Every row gives one point. Each copy is the shape, with its points in the same order, stretched, turned, moved and blurred by noise. Is it also mirrored, or only turned?
In the rows, 128 means zero.

Shape:
[[140 167 123]
 [151  76 156]
 [172  74 131]
 [120 141 125]
 [168 166 131]
 [ 85 129  93]]
Copy 1:
[[107 144 148]
 [188 150 111]
 [197 156 132]
 [128 131 123]
 [ 91 175 148]
 [161  79 140]]
Copy 1 is: mirrored
Copy 2, 6 rows:
[[142 104  88]
 [172 166 136]
 [182 132 151]
 [131 114 107]
 [169 113  76]
 [ 88  77 140]]
Copy 2 is: only turned
Copy 3 (6 x 3):
[[101 153 103]
 [193 121  96]
 [189 144  91]
 [116 129 113]
 [109 160  72]
 [111 138 162]]
Copy 3 is: mirrored

Shape:
[[136 136 113 115 155 119]
 [118 126 154 152 153  96]
 [184 168 193 118 109 144]
 [170 130 166 113 157 183]
 [129 111 110 186 135 120]
 [139 109 186 128 132  60]
 [109  74 104 101 160 154]
 [141 153  90 158 125 158]
 [125 126 144 148 150 142]
 [ 95 172 111 145 136 141]
 [ 90 130 148 133 130 104]
 [168 125 124  94 125  87]]
Copy 1, 12 rows:
[[133 144 137  88 121 148]
 [ 96 128 158 141 152 113]
 [ 53  75 107 153  74 191]
 [ 68  87 107  96  81 153]
 [132 172 140 159 106  85]
 [ 77  83 187 175 144 118]
 [159 129 127  76 155  94]
 [146 185  97 110  96 142]
 [ 93 127 125 119 132 112]
 [132 190 105 102 157 139]
 [115 144 136 137 186 108]
 [135 104 152 135 104 174]]
Copy 1 is: mirrored
Copy 2 (12 x 6):
[[116 137 109 152 132 174]
 [161 124 114 158 172 115]
 [172  18 162 182 109 141]
 [128  36 111 125 133 177]
 [158 148  62 127 126  76]
 [216 104 158 158 170 131]
 [ 70 145 116  72 151 159]
 [ 99 131  74 146  91 120]
 [134 104  98 144 158 125]
 [ 80 154 104 177 144 115]
 [127 131 135 161 173 108]
 [163 127 165 148  98 183]]
Copy 2 is: only turned
Copy 3 (12 x 6):
[[108 123 126 142 138 174]
 [156 144 140 115 144 141]
 [ 99 155 190 103  91 170]
 [ 60 183 162 176 121 153]
 [172 124 123 167 120 124]
 [152 126 202  86 157 143]
 [ 48 122 121 204 169 118]
 [126 117  97 159  91 162]
 [116 154 124 152 131 134]
 [121 121  76 108 116 159]
 [125 120 120  94 146 129]
 [109  86 183 126 123 177]]
Copy 3 is: only turned

Shape, 14 rows:
[[ 98  52 114 148 165 159 139 154 127]
 [126 130 140 114 115 118 162 136 125]
 [115 137 174  98 112 107 120 154 140]
 [102 126 135 130 110 110 115 131 127]
 [127 137 115 105 109 121 119 125 181]
 [101  93 109 146 141 249 134 157 126]
 [117 124 125  85 121  91 116 133 126]
 [118 134 118 144 183  95 142 143 133]
 [112 138 127 140 130  90 148 169 158]
 [100 154 152 149 120 121 145 122 136]
 [185 139 178 143 113 110 138 125 185]
 [ 97 121 138 119 121  91 123 130 158]
 [ 94 137 113 124 110 111 156 132 137]
 [124 118 109 145 127  99 120 155 123]]
Copy 1:
[[129 116  94  83 180 147 144 183 118]
 [132 132 114 109 133 113 137 105 105]
 [139 129 153 121 155  79 144 121 117]
 [130 138 128 129 149 106 124 129 142]
 [114 123 146 109 108 101 134 114 156]
 [ 69  49  99  97 174 121 114 185 102]
 [138 140 159 120 140 132 137 113 138]
 [174 139 122 113 107 133 127 165 111]
 [156 145 134  84 123  91 117 138 121]
 [143 124 103 137 127  80 120 126 122]
 [120 159 126 125  98  70 178 128 119]
 [151 137 131 116 139  95 139 124 151]
 [139 126 112 105 130 111 110 108 129]
 [133 159 135 105 134 129 114 151 128]]
Copy 1 is: mirrored
Copy 2 (14 x 9):
[[108 184  99  72 111 127 194 126  98]
 [132 117 123 141 134 121 130 139 150]
 [123 151 141 168 121  95 100 146 137]
 [108 130 149 159 118 124 128 128 128]
 [111 128  91 150 111 142  89 138 128]
 [146 160  28 115 102 115 216 127  42]
 [133 127 144 135 105 114 101 121 161]
 [107 101 144  91 131 133 123 137  98]
 [112 114 140 142 116 138 112 179 130]
 [ 93 102 143 172 142 122 125 136 109]
 [ 99 146 108 130 184 169  62 140 102]
 [ 89 133 147 153 119 123 103 139 140]
 [115  99 132 162 108 123 137 142 151]
 [128 112 156 129 119 160 134 136 123]]
Copy 2 is: only turned
Copy 3:
[[ 85 144 141 144  41 100 171 123 149]
 [128 112 118 142 151 129 123 130 156]
 [150 157 119 176 180 150 133 150 156]
 [141 146 134 126 145 143 155 128 128]
 [120 163 150 117 148 150 112 134 138]
 [126 122 201 161  15  88 132 191 107]
 [110 148 141 139 183 122 154 122 149]
 [119 143  86  98 126  83 136 133 158]
 [140 140 101 115 148 135 133 139 192]
 [166 129 112 124 121 134 120 128 136]
 [128 135  64 142 132 212  75 147 136]
 [128 172 126 127 144 142 149 110 153]
 [139 123 142 115 142 117 133 112 160]
 [117 133 112  99 145 135 163 146 161]]
Copy 3 is: mirrored
Copy 4, 14 rows:
[[ 63 170 122 163 135 181 148  99  84]
 [145 128 162 117 112 127 155 121 102]
 [151 101 131 101  97 108 139 127  86]
 [122 123 143 121 133 117 120 122 104]
 [135 144 101 146 115  74 147 130 106]
 [ 49 150  72 200 141 186 172 139 157]
 [144 134 156 108 108 107 121 146  80]
 [147 171 140  96 161 151 121 110  73]
 [125 164 133  84 131 108 153 107  80]
 [146 117 136 127 155 127 137 115 114]
 [174 130 114 132  75  94 145  70 112]
 [133 130 130 124 131 100 130 114  75]
 [123 140 152 117 149 114 156 132 102]
 [107 168 144  99 127 124 117 115 100]]
Copy 4 is: mirrored

Shape (17 x 12):
[[127 111 148 108  92 112  94 152 133 113 174 101]
 [154 111 161 100 109 125 123 174 152  86  95  95]
 [118  94 161 102 122 119 147 151 147 142 140 165]
 [141 183 111 106 165 116 133 123 105 121 160 155]
 [163 125 144 108 159 131 123 108  74  82 142 137]
 [104 126 103 135 144 139 123 121 126 101 151 137]
 [ 92 141 123  98 119  96 128  97  99 121 134 159]
 [106 106 169 135 116 138 163 196 125 168 124 155]
 [118 104 118 107 154 101 149 142 145 136 156 163]
 [142 124 177 119 120 158 114 163 156  79  99 133]
 [180 161  77  84 135 181 122  88 103 117 135 144]
 [169 121 173  94 170 187  89 125 133 112  81  92]
 [164 114 193 119 106 143 106 140 169  96 120 127]
 [148 164 120 125 154 131 104  89 107 124 148 147]
 [152  75 141 149  80 102  86 177 141 112 124 136]
 [161 110 169 124 129 111  91 166 144 119  82 113]
 [132 153  95 139 142  98 169  68  98 133 165 132]]
Copy 1, 17 rows:
[[105 162 118 104  71 156 138  94 174 106 158 137]
 [137 155  92 158 132 135 125  54 122 134 186 100]
 [139 160 131 127 132 138 112 186 146 133 163 103]
 [135 123 167 186  69  96 138 174 102 124 153 168]
 [193 139 149 136  55  96 134 100  93 107 151 144]
 [140 128 166 143  89 168 144 146 111 120  91 133]
 [140 149 173 145  99  92 172 174 146  80 111 117]
 [140 153  86 117 166 150 157 195 141 179 184 145]
 [127 152 146 140  78 134 105 203 110 143 134 101]
 [154 114 132 148 154 162 135  73 119 123 187 101]
 [184 113 127 191  84 133  75 134  94  45 132 192]
 [204  55  90 164 133 129  92  49 130 122 152 134]
 [132 131 136 112 145 145 102  67 128  99 191 108]
 [135  94 167 144  88 102 129 138 105  80 127 163]
 [ 90 157  81  77 107 158 145  96  84 108 161  91]
 [120 112  82 134 131 105 131  87  99 125 173  94]
 [112 171 189 142  87  75 117 172  96 108  82 189]]
Copy 1 is: only turned
Copy 2:
[[133 146 160  57 123 138 101 152 139 175 149  92]
 [187 154 161 114 130 122 131 214 132 134  99 120]
 [166  82 136 125  71  98  86 144 112 131 139 116]
 [ 56  80 113 129  64 143 129 152 195 129 115 138]
 [ 68 131 128 151  83  91 101 194 149 150  88 124]
 [104 111  96 116 110 126 135 123 133 152  97  99]
 [101  80 108 165  81 155 116 165 113 152 136  86]
 [190 100 163 146  67 129  67 110 137  86 110 123]
 [123  82 125 130  77  87 141 123 140 126 138 102]
 [190 117 122 109 125 115  90 210 147 135  72 121]
 [ 70  99 116 144  69 111 149 185 164 212  95 174]
 [170 141 122 171 158  65 106 221 192 164  87 178]
 [173 120 129  84 135  95  73 211 127 150  99 153]
 [ 57  79 103 133 109 126 107 160 163 151 115 158]
 [151  96 198  60 148 123  93 150  85 140 115 104]
 [166 110 178 127 160 112 111 186 140 120 106 144]
 [ 33 120  93 143  76 138 139 116 113 131 129 158]]
Copy 2 is: only turned

Shape:
[[115 155 101  96 123 111 133 142 139 146 147 103]
 [146 108 116 115 122 149 149 128 143 137  94 146]
 [117 132 133 103 147 215 126 127 119 125 133 114]
 [172  56  83 160 114 119 145 137 137 125 125  97]
 [146 152 128  88 119 127 249 140 132 105 146 146]
 [118 150 123  87 103 111 134 141 125  99 124 137]
 [114 146 103  94 125 125 128 123 131 137 136  78]
 [152 137 116  88 112 121 112 107 138 139 133 122]
 [142 152 129 182 145 185 140 143  97 144  83 134]
 [140 120 133 101 108 112 122 128 112 149 150 142]
 [110 136  77  82 116 146 112 106 106 104 137 142]
 [143 104 133 161 107 115 176 128 130 154 109 127]
 [131 126 110 107 125 162 132 126 139 155 145 141]
 [152 141 115 170 136 190 124 134 137 103 147 108]
 [132 120 128 108 164 110 136 133 126 116 128 107]
 [111 141 112 146 154 112 118  98 121 145 133 125]
 [149 142 126 117 118 138 147 101 127 151 130  91]
 [109 142 117 130 121 161 114 117 129  85 117 115]]
Copy 1, 18 rows:
[[124 157 138 137 118  78 108 116  91 122 141 119]
 [104  83 143 108 126  99  98 151 143 138 121 118]
 [129 177 100  77 151 129  78 145  84 150 103 104]
 [112  22 127 119 124 100 103  82 123 142 109 104]
 [ 94 115 221  85  74  85  69 109 129 156 188 149]
 [109 146 167 143 133 108  94 115 139 142 107 154]
 [118 159 122 105 125  77 109 109  86 124 110 109]
 [114 124 117 115 113  80 140 151 109 142  89 147]
 [175 106 133 108 144 140  95 144 163 123 129  89]
 [103 113 131 153  89 108 133 140 102 143 107 125]
 [101 143 157 117 144 129  70 137  79 119  71 145]
 [107  60 148 125  83 107 114 114 154 121 146 102]
 [111 130 119 122 113 107 100 156  89 133 128 126]
 [168 141 102  93 167 144  97 109 125 144 120 151]
 [128 120 149 110 149 102 138 120 108 139 138  91]
 [136 124 138 121 135 131 145 143  99  89 134 101]
 [126 123 110  80  94  76 133 132 108 132 107 120]
 [132 160 129 101 176 143  83 108 135 127  89 149]]
Copy 1 is: only turned
Copy 2 (18 x 12):
[[132 126 145 147 130 171 117 126 130 101 103 166]
 [125 118 163 147  89 119 105 117 161 148 135 131]
 [187 122 140  91 102 130  43  95 157  99 169 129]
 [ 82 117 215 193 115 110 150  84 126 142 105  74]
 [155  55 135 151  54 153 148 128  98 121 108 153]
 [145 128 127 116 105 164 140 152 156  99  95 154]
 [142 136 170 127 134 154 100 126 130  96 108 159]
 [129 114 157 139 147 146 120 163 141 124 134 145]
 [166 109 120  99 114  56  89  46 182 132 152 147]
 [129 108 122 154 140 138 126 153 120 127 106 131]
 [193 141 146 116 127 155 112 146 159 132 120 148]
 [ 96 104 157 159 105  95 128  93 117 161 101 133]
 [145 115 144 143 118 152  92 116 141 142 142 136]
 [143 100 159  89 123 123 117  73 149 116 151 106]
 [121 143 148 146 107 140 131 127 129  87 131 132]
 [145 149 134 124 140 122 128 114 115 135 140 161]
 [138 101 164 130 140 115 102 123 116 124 126 154]
 [159 144 153  69 110 142 108 118 155 114 126 140]]
Copy 2 is: mirrored
Copy 3:
[[136 146 132 152 108 161  70 140 176 133 125 129]
 [145 138  94 112 164 132 131  98 123 151 144  89]
 [ 70 170 106  77 111 106 108 102 129 119 186  71]
 [108 125 103  99 124 163 150 135 124 189  94  92]
 [127 126 128 200 137  73  86  64 105 149 154 103]
 [173 108 105 150 110 131  88 119 145 107 134 115]
 [107 133 134 142  98 172  82 146 187 126 134  97]
 [133 112 133 136 131 154 103 106 196 129 131 121]
 [ 95 162  65  93 141 112 193 122  85 135 171 139]
 [151 121 137 133 113 108 106 124 169 131 132 125]
 [119 120  82  97 131 120  72 127 177  97 120 104]
 [144 139 128 137 135 139 169 140 107 147 121 113]
 [105 165 121 108 137 115  99 107 148 137 140 108]
 [ 57 152 105  87  96 134 160  93 102 124 148 134]
 [129  90 134 136 120 145  91 135 140 157 156 111]
 [118 113 143 129 142 135 120 171 150 120 134 156]
 [ 91 134 138 142 124 151 136 114 173 134 135 110]
 [110 119  99  99 104 154 132 122 116  99 141 100]]
Copy 3 is: mirrored

Shape, 15 rows:
[[ 98 152 105 112  72  92 168 134 114 137 172  96]
 [155 170  92  92  96  95 158 160 109  85  92 123]
 [ 83  96 123  94 111 143 114 170 138 140 140 111]
 [120 144  97 150 130  82 176 180 126 115 125  89]
 [169  97 176 111  85  81  90 142 132  96  82 142]
 [147 136 120 130 146 109 131 132 142  87 160 133]
 [113  79 139 156 145  80 112 149 152 132  98 110]
 [ 81 149  98 170 110 144 163 177 177 124 102  78]
 [164 105  76  84  80 160 143 108 153 134 125 129]
 [ 94 162 120 171  97 122 112 192 101  84 137 142]
 [164  80 131 147 133 163 191  91 131 138 122 101]
 [104 160 150 130 157 118  95 117  92 133 145 143]
 [153  96 138 150 162 146  85 120  98 154 168  55]
 [147 121 138  76 115 143  91 120 107  93 129  95]
 [148 107 171 158 120  72 165 171 162 165 130 120]]
Copy 1, 15 rows:
[[ 94 141 172  67 101 117 121  79  90 127  79 132]
 [201 128 186  67 163 166 135  73 110 179  88 162]
 [112 103 157 148  71 154 123 121 137 114  80 122]
 [157 174 189  78 123 107 144  98 130 113  69 155]
 [138  48 119 111 166 219 163 206 103 141 105 123]
 [114 152 149 113 163 161 131  94 127 146 113 128]
 [127 123 139 145 119 138 191 208 116  85  78 136]
 [185 115 172 127 116  89 107  94 165  48  54 163]
 [175  68 200 156 137 137 117  87 122 132 160 123]
 [124 124 134  69 150 124  87 100 178 131  53 196]
 [161 132 186 169 142 112  83 127 124 112 160  81]
 [ 88 152  79  79 106 127 158 109 122 171 121 136]
 [ 91 110 142  97  95  98 157 120 161 119 139  30]
 [126  70 146 107 132 189 120  88 127 178 102  63]
 [123 161 139 110 107 147 159 189 105  75 135 144]]
Copy 1 is: mirrored
Copy 2 (15 x 12):
[[117 118 106  95 160 140  85 136  91 135 166 131]
 [ 79 168 153  98 118 116 138 134 156  91 165  96]
 [120 114 135 143  93 131 101 166  96 150 147 139]
 [ 65 174  88 127 130 126 148 130 145 142 193  95]
 [134 142 135 159 107 149  98 143 218  79 137 117]
 [110 152 124 125 140  96 109 121 166 137 160 161]
 [ 83 147  81 184 116 151 121 132 161 140 143 142]
 [ 96 122 107 160 115 114 171 119  76 144 207 132]
 [148  69 199 119 143 149 131 148  96 128 141 178]
 [101 166 134 143 113  68  96 100 148 137 175  74]
 [174 110 160 127 142 177 144 120 113 167 133 160]
 [140 151 127 140 136  81 108 127 142 129  97 113]
 [143  77  86 112 126 116 135 127 161 183 111 123]
 [136  93 133  92  93 119 114 144 157 122 115 136]
 [141 171 106 182 158 151 130 167 183 137 193 120]]
Copy 2 is: mirrored
Copy 3:
[[149 159  71  90 142  85  96 154 118 184 118 105]
 [173 133 101 152 124 132 172 179 127 157  71 106]
 [117  86 107 104 123  83 140 120 160 139 150 118]
 [151 125 101 127 192 133 125 161 134 187 108 138]
 [110 101 149 210 116 109 164 164 120  89  80  97]
 [135 150  95 152 116 152 134 123 102 134 131 142]
 [117  79 131 165 176 144 109 144 124 133 125 134]
 [131  88  86  81 197 107 133 165 128 164 105 169]
 [162 121  91  79  88 157 161 117 116  95 117  76]
 [124 106 125 138 125  57 154 132 112 193  98 151]
 [122 162 155  92 143 195 129 160 109 101 143 108]
 [152 133 148 166 106  94  98 140 109 151 152 174]
 [165 139 154 110 176 125 138 134  93  86 212 149]
 [150 133 120 141  98 109 183 170 114  88 152 108]
 [101 126 136 159 195 131  85 126 151 133  96 147]]
Copy 3 is: mirrored
Copy 4:
[[133 179 115 125 133  55 124  94 122 134  81 100]
 [121 100 105 110 224 100 130 109 123 157  88 114]
 [119 136 102 117 120 155 108  93 161  85 108  92]
 [189 110 113  90 144 108 135 133  91 125  65 102]
 [122 128  64 114 227 123 143 138 100  97 138 144]
 [152 136 147 160 132 113 152 149 107 144 137  97]
 [190 118  71  95 146 160 151 153 111 111 114 129]
 [176 131 133  77  96 171 142  60 120 122  37 133]
 [111 188 142 107 176 125 121  82 184 178 139  65]
 [124  92 172 119 122 100 149 111 126  51  67 155]
 [149 189 120  48 104 150 109 177 123 199 148 124]
 [128 103 133 167 125  81 107 124 123 136 159 161]
 [146 133 150  38  92  79 128 138 120 118 193 124]
 [ 76 128 117 102 163 106 135 106 134 145 154 107]
 [216 157  81 112 151 143  91 144  65  91 118 118]]
Copy 4 is: mirrored

Shape, 18 rows:
[[145  83 133 109 166  82  99 160 163 157 143 100]
 [180 164 110 114 172 134 175  95 136 106 108 154]
 [127 165  93 103 110 168 138 179 138 163 138  91]
 [132 121 149 130 103  92 176 129 152 108 107 145]
 [ 95 130 124 184 120 154 123 180 121  90 119 172]
 [104 105 130 139 170 142 111 145 111 114 151 126]
 [118 172 134 164 122 169 142 162 146  90  97 105]
 [164 120  83 129 104 121  84 124 103 110 147 125]
 [164 160 136 108 133  84 168 107  96  89  96  96]
 [101 112  95 149  89 131 146  85 134 145 120 123]
 [171 121 151 148  99 120 113 107 105 107  96 175]
 [ 99 143 118 122 130 124 121 143 144 108 141 178]
 [177 163 147 148 157  96 135 125 184 102 131 175]
 [162 124  97 100 116 137 177 152 160 127 106  97]
 [ 97 159 112 133 120 146 173 127 147  70 138 120]
 [116  84 166 192 108  95 169 172 121 139 171 115]
 [ 96  88 164 180  97  94  96 160 114 154 155 145]
 [ 91  73 164 120  84 152  82 137  88 118 180  93]]
Copy 1:
[[134  93 169 163 154 147 144 165 141 188 106  94]
 [100 205 138 151  99 150 164 128 125  71 151  77]
 [ 84  35  85 147 117 131 118 106 110  96 152 147]
 [171 202 109 113 117  68 141 169 137 114 163 111]
 [118 163 134  98 129  96  73 145 196 176 176 167]
 [138 120 134 149 139 176  66 126 175 173 127 134]
 [ 73 169  64 116 127 100  93 131 126 148 171 138]
 [101 130 174 117 147 132 120  92 125 140 101 147]
 [120 199  61 110  87 103 141 138  85 110  92  92]
 [170 152 149  92 130 149  88 124 106 112 171 121]
 [138 218 161  78 108 125 178 137 154 141 128 138]
 [130 135 138 119 155 106 105 155 195  95 172 136]
 [ 90 218 167 167 150 107 175 204 162 110 168 107]
 [116 136 107 145 115  88 151  95  97 105 152  92]
 [125 177  70 144 148  82  52 116 136  82 182 127]
 [202 153 122 178  96 112  65 193 135 207 139 181]
 [183 118 158 112 128 138  90 199 172 209 132 186]
 [196  88  95 135 158 159  51  82 158 172 100 195]]
Copy 1 is: only turned
Copy 2, 18 rows:
[[ 87 118 152  95 132 155 145 173 130 102  78  94]
 [ 96 141  63 131 126 152 125  95 123 189 129 132]
 [148 135 182 149  72 138 145 102  58 121 152 116]
 [ 99 128 103 123 115 149 135 123 174 138 124 192]
 [131 196 129 156 168  86 156 112 126 125 152 175]
 [119 143 129 134 178 122 126 127  95 107 139  96]
 [156 138 164 172 136 116 166  70 133 149 148 150]
 [116 158 103 176 126 128 102 156 109 117  91 135]
 [131  97 102 132 138 180 125 126 132 179 123 165]
 [102 144 122 164 108  83  81 130 129 132 155 155]
 [133 172  61 125 133 107 123 142 190 138  97 175]
 [111 185 123 134 155 132 118 105 123 132 129 152]
 [ 83 152  82 105 135 132 160  94 180 165  58 172]
 [ 94 126 120 156  68 174 157 129 118 136 141 130]
 [107 137 124 174 143 148 115  73 112 141 160 161]
 [ 93  96 124  95 107  73 170 140 117  75 107 191]
 [128 143 148  98 145  64 129 153 140  72 101 173]
 [149 121 123 149 148 118  90 131 111  18 117 109]]
Copy 2 is: only turned
